Rows are points. To make a cloud, some directions were put in groups of two or more. Within a group, all points are equally far from the middle, so they leave a hole (a ring in 2 directions, a hollow ball in 3). The other directions are filled evenly. Then the cloud was stretched, turned, moved and blurred a little. Count the holes, and give their numbers of directions, smallest first.

Cloud (13 x 2):
[[ -2.9 -39.3]
 [-11.2  21.5]
 [ 19.2 -13.0]
 [ 35.6  -0.3]
 [ 38.1 -10.0]
 [-10.0   2.6]
 [ -9.3 -31.1]
 [-30.9   0.4]
 [ -9.6  28.8]
 [ 18.9  -7.0]
 [ -7.3 -36.2]
 [ 22.9 -16.9]
 [ -5.7 -16.7]]
Holes: 0

Cloud (19 x 3):
[[ -7.1   3.7   1.2]
 [  6.3 -24.9 -13.3]
 [  4.7   3.2 -27.6]
 [  8.6   7.2 -25.3]
 [-11.1 -29.3   6.9]
 [-14.1  21.9   8.0]
 [  9.9  33.7  25.0]
 [ 23.5 -39.6   7.7]
 [ -2.0 -43.8   2.8]
 [ 24.6 -25.7  26.1]
 [ 25.4  -2.1  25.1]
 [-11.2  23.6  17.0]
 [-27.6   6.8 -22.9]
 [ 44.9  10.0  36.2]
 [ 31.5  -3.1 -25.2]
 [-18.6   9.1  36.2]
 [  3.0  11.0 -27.7]
 [  8.5  -4.2   0.8]
 [ 23.5  17.8  25.7]]
Holes: 0

Cloud:
[[-32.4   4.7 -19.7   3.6]
 [ 16.8 -26.5  -7.5  12.1]
 [ -2.1  40.4 -13.6  37.5]
 [-30.4  14.7  22.7 -29.4]
 [  1.3  41.2  -6.6 -23.8]
 [ 24.1 -16.4 -26.4  17.4]
 [-26.2  17.2 -20.1 -19.4]
 [  0.0  10.7 -32.8   2.1]
 [-38.1  -2.4   8.3  10.1]
 [-32.8  11.9  33.9  11.3]
 [ -9.9   8.8  23.0  -3.0]
 [ 14.2  31.8  23.2   4.3]
 [  3.3  13.5  25.9 -10.3]
 [ 14.1   0.6 -28.0   6.8]
 [ 10.5  -1.7  28.3 -10.1]
 [-17.0 -42.2 -24.5  -9.3]
 [ 18.1  -2.4 -44.0 -17.4]
 [-15.3  25.7  31.8 -25.1]
 [ -7.5  -8.0 -13.6   5.3]
 [-11.4  15.6  -1.0  12.3]
 [-28.8  14.0  -4.2  16.0]
 [-19.6   0.6 -22.8  -9.8]
 [-31.9  24.2 -24.5 -18.7]
 [-11.0 -24.7  28.9  14.2]
 [ -1.0  34.2  15.9 -25.5]
 [ 43.7 -14.4  21.5   1.9]
 [-47.2  19.4 -13.7  29.4]
 [ 24.6  17.7   0.0   3.1]
 [ 28.5 -12.3 -15.7  -5.6]]
Holes: 0

Cloud, 52 rows:
[[ -9.3  -2.3  11.2  45.1  25.7  23.7]
 [-46.5  11.6  -4.7  25.8 -19.3 -12.7]
 [-37.6 -11.9  35.3  13.9  -2.8  15.0]
 [ -7.3 -22.2  -9.3  -0.4  26.6  38.5]
 [-17.7  13.0  35.4  14.2  14.1 -23.4]
 [-26.9 -38.5  14.3  30.2   8.8  -5.8]
 [ 12.9  15.9 -34.9  -3.7  -7.7   0.3]
 [ -9.2 -40.0   0.2  32.9  19.4   5.8]
 [ -5.3   2.3 -29.5 -27.6  -6.9  15.8]
 [-36.9  29.8   9.3  20.8  14.0  -5.0]
 [-31.1 -26.1  16.8  36.3  -4.5 -20.3]
 [ 12.4 -35.2  -3.1  25.1  17.0 -15.0]
 [-35.9   3.4  -2.0 -23.0 -12.3 -13.8]
 [-29.3  18.4  38.5  12.3   5.1   6.6]
 [ -8.3 -16.3  10.4  47.7  14.8  23.5]
 [  0.9 -24.6   4.0  19.8 -24.5 -34.3]
 [ 11.5   8.3 -14.7 -25.4  10.1  -3.9]
 [ -7.2 -34.1  25.1  23.5 -17.0  15.1]
 [-11.6  -0.5 -37.8  -4.9  24.4  -7.1]
 [ -4.9   1.0 -10.4   4.5 -45.0  13.9]
 [ 17.7 -33.0  -1.6  -1.9  15.8 -11.4]
 [-17.4 -14.6  -3.5   6.5 -47.1  -0.8]
 [-23.1  12.6  36.2   2.6 -13.4 -14.3]
 [  2.9   4.8  -6.0   1.4  21.3 -35.5]
 [ 28.1   3.3   7.7  41.4   1.6  -5.7]
 [ -0.2  37.5   0.8  15.7  22.2  -2.0]
 [-19.6   4.7  39.1 -13.1   8.6   1.3]
 [ -8.6   4.1 -24.0  25.5 -41.6   0.5]
 [-28.0   7.8 -33.8   5.8  23.8 -10.2]
 [ 12.4  -1.1 -24.6  41.8 -14.7  12.2]
 [  4.0 -20.7   9.9  15.9   1.7  44.9]
 [-16.1  23.1 -34.7  28.2  -4.9 -15.5]
 [-26.1  -5.3 -42.4  17.6  -5.0 -24.3]
 [  7.0  12.4   6.5 -28.7   1.6  19.4]
 [  7.5   6.2 -39.0  28.3  -4.6  13.6]
 [ 16.6  13.3  -2.2  17.5  25.4  30.0]
 [-23.8 -17.6 -28.6  22.6 -31.3 -21.7]
 [-12.7 -45.1   4.6  28.6  -7.7 -11.1]
 [ -2.1 -25.5  10.1  13.7  24.5  37.9]
 [ 19.3 -35.2  14.5  -4.2  -0.5   4.4]
 [-16.3  29.3   6.6   7.4  33.4   3.0]
 [  0.8 -14.3 -14.9  -7.3 -19.7 -34.9]
 [-18.6   9.3  -5.5 -34.9  -4.3   5.3]
 [-14.7   9.4 -43.6  -5.5 -17.2  -2.5]
 [-29.1  23.9  -1.8   6.4  31.2  12.2]
 [-38.3 -16.7  -9.9 -20.5   1.2  25.6]
 [-52.0  -8.7   7.2  12.1   4.1  19.9]
 [-26.9 -15.0  -5.6 -34.4   4.8   0.9]
 [-43.8   5.2 -15.4  27.8   7.1 -23.7]
 [ 18.1  19.1  -1.9 -12.4  17.1  -5.6]
 [  2.0   5.7  21.0  44.5  29.4   0.7]
 [-14.1  19.1  20.9 -14.6  13.6  30.1]]
Holes: 1 (6)

Cloud:
[[-27.8   5.0 -33.3  31.1 -34.0  -2.4   4.5 -30.7]
 [ -3.2 -42.5 -17.2  24.5  13.3 -22.2  26.7   5.9]
 [  9.6   4.1   5.0   6.5 -10.8  28.9  30.8  12.7]
 [ 28.1  -1.2  -4.8  18.4 -14.2  18.5 -13.7  18.1]
 [ -8.4   1.3   9.4  14.4  32.7 -48.4  -6.6  22.6]
 [ 20.5   1.2  23.3 -15.8   0.5  -6.1 -20.3   3.4]
 [  2.8  47.4  -3.8   8.5  32.4 -35.8   9.4 -10.9]
 [-45.1 -10.5   1.2  21.7  17.9 -46.2  -6.0  15.1]
 [ 16.6  34.2 -18.3  16.3 -19.8 -43.3  -5.6 -25.1]
 [ -8.8   2.0   1.0  20.1 -31.9   0.0  12.2 -33.7]
 [ -7.7  -4.2 -13.6 -17.6  -2.1 -25.8  26.9  33.9]
 [  0.6  -4.4 -14.0  43.6  40.5 -36.2  24.4   9.1]
 [ -1.4  18.6   4.4  -3.4 -14.2  20.8  -5.3   5.5]
 [ 27.2  30.8   8.6   3.7  -4.9 -30.7  -7.9 -13.8]
 [ 11.2 -30.6 -14.3  36.4 -10.4 -34.5  18.8  37.6]
 [ 19.0  -9.6  36.6   9.1   0.0 -23.9   8.6 -18.3]
 [-36.2 -10.9  20.1 -16.5 -16.1  12.9  -9.4  31.1]
 [  7.8 -27.4  28.8  14.9  17.6   8.3  15.2 -25.5]
 [ -5.1   7.0  26.7  26.2   4.6 -36.6  27.8  -4.7]
 [ -4.0   4.5  16.5 -18.4 -32.9  11.6  13.5  -8.1]
 [ 41.6  -6.9   0.0  -5.3  13.8   5.9  27.2  -1.1]
 [  9.4   9.6 -17.0  11.6  -2.9  -2.5   3.3  20.2]
 [ 34.5  29.7  -4.3  -8.9 -21.0   5.0  18.0 -19.4]
 [-27.8  -0.7   9.5  19.3   5.2 -18.1 -30.7  -6.5]
 [  4.5  13.1 -39.1  29.3 -13.4 -20.1  11.3 -22.6]
 [-15.8 -39.2   4.9 -12.4  27.9   2.0  19.8  13.5]
 [-12.9 -11.9  15.1   0.8  13.5 -24.9 -32.3  43.4]
 [  8.4  -8.9  14.6  -6.1  31.9  21.5 -11.8   7.9]
 [  7.8  26.1  -2.7 -14.6  33.8 -38.9  -1.3 -40.3]
 [ -8.2 -16.7   5.2  -8.9  29.4   8.3  11.4   2.4]
 [ -9.3  18.5   3.2  13.5 -33.6  14.0  18.2  34.1]
 [ 20.6 -36.6 -23.6 -16.4 -18.7 -13.7  -3.8 -22.8]
 [ 38.2  21.9 -20.8  -6.9  -2.4 -18.5  18.5  10.9]
 [-42.0   7.4  -9.7  26.1   2.5 -47.4   3.1 -12.3]
 [ -7.0  47.3   6.6   0.1   9.4 -15.5 -13.7  40.2]
 [  7.8 -12.7 -36.1  -6.5  19.2 -12.7  12.3 -38.8]
 [  6.2  -6.8   0.6 -23.9  12.5  13.3  10.3   3.7]
 [  4.9 -33.9 -22.2  24.8  -6.1   0.3  25.8 -22.5]
 [ 16.8  31.1 -17.7  19.9 -11.1 -43.4 -15.5  -6.0]
 [  9.5  -2.7  11.9   3.2  31.5 -59.6 -27.5 -27.9]
 [-13.1 -20.6   0.9  24.8  24.5   8.1 -40.0  18.0]
 [-19.0   0.6 -15.4   1.8 -31.7 -46.7  15.4  -4.8]
 [ 13.2  22.7  -1.9  21.3 -20.2  17.6  16.8  -2.0]
 [-13.4  18.0  -7.0  33.8  23.3 -18.1  38.3 -25.4]
 [ -4.4   4.3   9.1 -18.7  17.0 -33.0 -26.9 -36.3]
 [ 27.2 -26.1  24.1  11.9  -4.4  13.1  17.7  29.5]
 [ -2.4 -10.2  12.5   6.0  16.2 -10.1   5.9  28.9]
 [-25.9 -22.5  -2.6   6.2  20.2 -56.4  15.2 -20.1]
 [ 29.4   2.0 -23.4  23.1 -15.0   5.9  15.3 -12.8]
 [-11.5  50.9  -8.7  24.2  23.6 -26.7   8.6  -8.3]
 [-27.2  -0.4   0.1  11.6  -1.5  -7.5   1.1  31.7]
 [ 16.6  -4.2 -22.6  37.2   6.7 -30.4 -14.4 -31.8]
 [  2.7   4.8  11.0  11.3 -26.9  -0.8  -9.5   4.7]
 [ 26.9  -6.7 -31.3 -21.8   5.4  -2.4  28.2 -14.4]
 [-11.4  22.9   7.1  -2.6  39.6   9.1  20.4 -23.6]
 [ 26.9  -4.8   2.5  20.3  15.0 -31.5  37.5  14.0]
 [ -6.7  42.1  -3.3  14.0 -17.1  -7.2   1.0  23.8]
 [ -1.6  10.7  -2.0 -21.6  -0.9  18.8  11.6 -33.3]
 [ 30.2   9.9 -29.9  32.0 -25.3 -27.9 -19.2 -21.0]
 [-28.6  39.8  18.7 -21.4  11.3 -19.2 -10.0 -31.4]
 [ 11.1  -1.9  -2.0 -10.8  -9.7 -28.8 -27.7 -37.5]
 [-13.6  11.4 -34.7  36.9 -22.2  -3.5 -15.8  17.7]
 [ 22.8  -8.6  13.8 -19.1   7.1  -8.0  36.9  -3.3]
 [-36.7   1.0  -5.5 -11.0  19.4  12.1 -11.4  17.6]
 [-11.8  26.1 -20.6   1.0  -4.4 -19.4 -14.5   5.9]
 [-16.4   9.7  11.0  -3.0  31.4 -22.2  -5.1  40.8]
 [-18.7  -2.0   4.8 -10.5  28.2 -24.9   7.2  17.5]
 [ -2.7 -33.0  -1.3 -11.1  32.9 -61.2   9.0 -30.1]
 [ 19.2   8.5  -4.9  11.7  20.0 -23.5 -20.7 -17.2]
 [ 39.0  26.5   5.9   4.5 -33.6   6.0 -11.8 -26.7]
 [-16.0 -15.8   0.1  -5.9  38.1 -56.3  26.8 -28.8]
 [-27.6   7.7  31.7   8.0   3.0 -27.2 -19.9 -20.9]
 [ -9.8  25.8  -8.9  -8.7 -23.2 -25.8  19.1  -1.2]
 [-44.1  -2.0  30.8  -4.4   7.1 -47.2 -12.0   1.8]
 [ 12.0   4.0   6.1  14.6  30.2  24.8   5.2  -9.8]
 [-19.6  22.4 -30.4 -12.7  17.5 -14.8 -11.1 -38.5]
 [ 25.7   9.9  19.5  31.6 -20.4 -34.7   4.6  -2.5]
 [ -1.9   8.6 -32.6 -24.0 -12.1  -7.7   5.7  15.1]
 [-34.5  21.7 -15.3  -4.6   5.7 -54.0 -12.1   5.3]
 [  4.2  45.9   5.0  24.6   4.9  -2.8   9.7  21.9]
 [  7.1  16.8 -19.2  -5.1  18.3   3.1  36.9 -16.4]
 [ 13.1  -0.4  17.6  25.2  -2.2   6.3  -4.4  -0.4]
 [ 18.9  13.6   3.9 -37.2  47.3 -21.6   8.1  21.9]
 [-11.9  25.8 -35.3  -3.0  30.5 -26.4  13.9  24.0]
 [-26.6   0.8   1.7   1.8   0.7 -48.8  -6.5 -11.0]]
Holes: 0
